Rows are points. Each copy is the shape, with its points in the same order, turned, moved and blurred by noise. Some copies are also mirrored. Which?
In the rows, zero is written as 128.

Shape, 9 rows:
[[158 130 187]
 [186 117 105]
 [119 117 114]
 [144  95 114]
 [ 97 206 122]
 [153 110 146]
 [120  93 128]
 [171 126 142]
 [ 73 138  90]]
Copy 1 (9 x 3):
[[ 80 129  83]
 [166 122  95]
 [132 112 150]
 [145  93 122]
 [106 201 183]
 [116 111 108]
 [118  90 137]
 [122 128  90]
 [131 126 204]]
Copy 1 is: mirrored
Copy 2, 9 rows:
[[159 159 187]
 [174 139  99]
 [118 114 124]
 [151 105 122]
 [ 57 184 129]
 [154 130 146]
 [132  93 144]
 [159 155 139]
 [ 65 107 113]]
Copy 2 is: only turned
Copy 3 (9 x 3):
[[192 167 117]
 [158  96  80]
 [114 133 114]
 [125 131  83]
 [133 111 203]
 [157 149  98]
 [119 157  99]
 [170 128 102]
 [ 75 128 155]]
Copy 3 is: mirrored
Copy 4, 9 rows:
[[ 87 138 160]
 [112  64 118]
 [161 112 128]
 [147  85 144]
 [144 177  65]
 [120 107 152]
 [159 107 156]
 [100 102 135]
 [202 137 100]]
Copy 4 is: mirrored

Shape (9 x 6):
[[121  60 119  89 114 141]
 [113 150 119  80 188 146]
 [161  99 163 144 108  92]
 [110 188  99  86 107 139]
 [ 88 152 131 148 174 122]
 [122  74 174 117  80 123]
 [140 113 112 109 104  79]
 [118 113 149 146  96 112]
 [176 163  59 112 130 131]]
Copy 1 (9 x 6):
[[102  69 144  86 124 156]
 [143 128 142  56 195 104]
 [163  92 166 152 111 119]
 [133 181  99  81 141 125]
 [130 131 136 126 203  93]
 [103  89 173 134  87 131]
 [157  94 109 121 107 119]
 [120 114 145 153 122 121]
 [196 146  94  89 157 168]]
Copy 1 is: only turned
Copy 2 (9 x 6):
[[153  92  60 128 124  77]
 [ 80 122  95 127 179 115]
 [181  86 117 161 114 147]
 [ 79 160 117  97 106 116]
 [115 148 145 166 178 110]
 [184  68 120 134 106  92]
 [135 115  90 161  81 131]
 [167 115 130 149 114 107]
 [115 173  68 116 119 171]]
Copy 2 is: mirrored
Copy 3:
[[112 113  80  66 156 158]
 [ 94 165 189  77 151 158]
 [146  85 126 135 143  95]
 [ 91 202 139 109 118 117]
 [ 98 142 182 137 156 163]
 [161 114  92 114 156 134]
 [ 94 114 107 114 150  83]
 [143 127 109 152 143 123]
 [ 57 137 154 101  83 102]]
Copy 3 is: mirrored
Copy 4, 9 rows:
[[ 74  76 120  80 130  94]
 [105 148 123  94 200 142]
 [155  88 154 125 109 109]
 [121 180  87  69 126 135]
 [115 149 109 161 175 127]
 [ 96  88 162 117  80  94]
 [151 115 112  91 119  75]
 [125 114 132 139  94 109]
 [168 115  65  64 157 144]]
Copy 4 is: only turned

Shape (12 x 9):
[[148 168 172 165 108 173 127  90 164]
 [135 116 135 145 123 138 160 159 114]
 [134  81 119 148  95  99  85 110 163]
 [118 190  90 167 109 166 106 129  71]
 [142 124  94 111 142  90 147  86 111]
 [108 178 157  69  77 117 165  83 132]
 [151 132  87 150 157  89 165 144 119]
 [100 161 130  77 100  94 111 156 166]
 [ 86 178 115 102 131 168 138 126 150]
 [ 78 119 141 116 175  90 122 137  99]
 [169 137  82  79 173 111 135 178 143]
 [178 133 134 150 152 179 135 174 156]]
Copy 1, 12 rows:
[[158  97 138 135 161  81 174  64 124]
 [115  77  92 175 137 132 121 120 112]
 [ 94 125 112 130 165  98 100 110 193]
 [177 115 121 116 119 115  72  97  61]
 [113 103  98  87 105 141 131 150 149]
 [118 148 105 139  57  90 189 103 127]
 [120  88  61 115 142 173 120 138 126]
 [132 191  77 168 114 124 142 124 152]
 [169 149 135 159 101 152 145  97 116]
 [ 85 149 121 138 138 160 127 177 102]
 [174 111  56 156 129 169 127 180 164]
 [179  67  96 186 178 133 137 121 132]]
Copy 1 is: only turned
Copy 2, 12 rows:
[[110 186 140 178 121 114 174 132  81]
 [115 102 134 107 128  95 144 120 114]
 [ 80 123 101 108 113 162 121 188  86]
 [ 89 117  93 190 168  92 100  82 118]
 [122 104 118 109 170 192 142 110 117]
 [ 79 141  87 131 157 156 239  95 121]
 [159 107 115  86 155 139 110 106 116]
 [ 70 158  62  86 116 144 166 126 155]
 [110 146  96 160 115 131 168  99 174]
 [ 99 115 130  93 184 132 143 148 187]
 [116 132 122  61 111 161 105  67 153]
 [129 156 163 117  80  96 111  97 110]]
Copy 2 is: mirrored
Copy 3, 12 rows:
[[152  96 116 184 120 155 122  67 167]
 [144 120 143 134 141 146 173 135 124]
 [150 128 135 145 124 152  86 196 184]
 [118 163  59 165 144 152 127  91  87]
 [132 116 135  95 129 102  86 150 111]
 [118 164 179 134  68 107 105  77 133]
 [149 138 133 107 178  95 143 156 116]
 [ 89 187 157 137 122 106 118 140 188]
 [ 64 134 126 155 121 107 145  88 153]
 [ 78 136 173  83 183 156 125 139 141]
 [115 144 111  66 148  63 173 157 163]
 [157 109  87 123 145 133 188 117 178]]
Copy 3 is: only turned
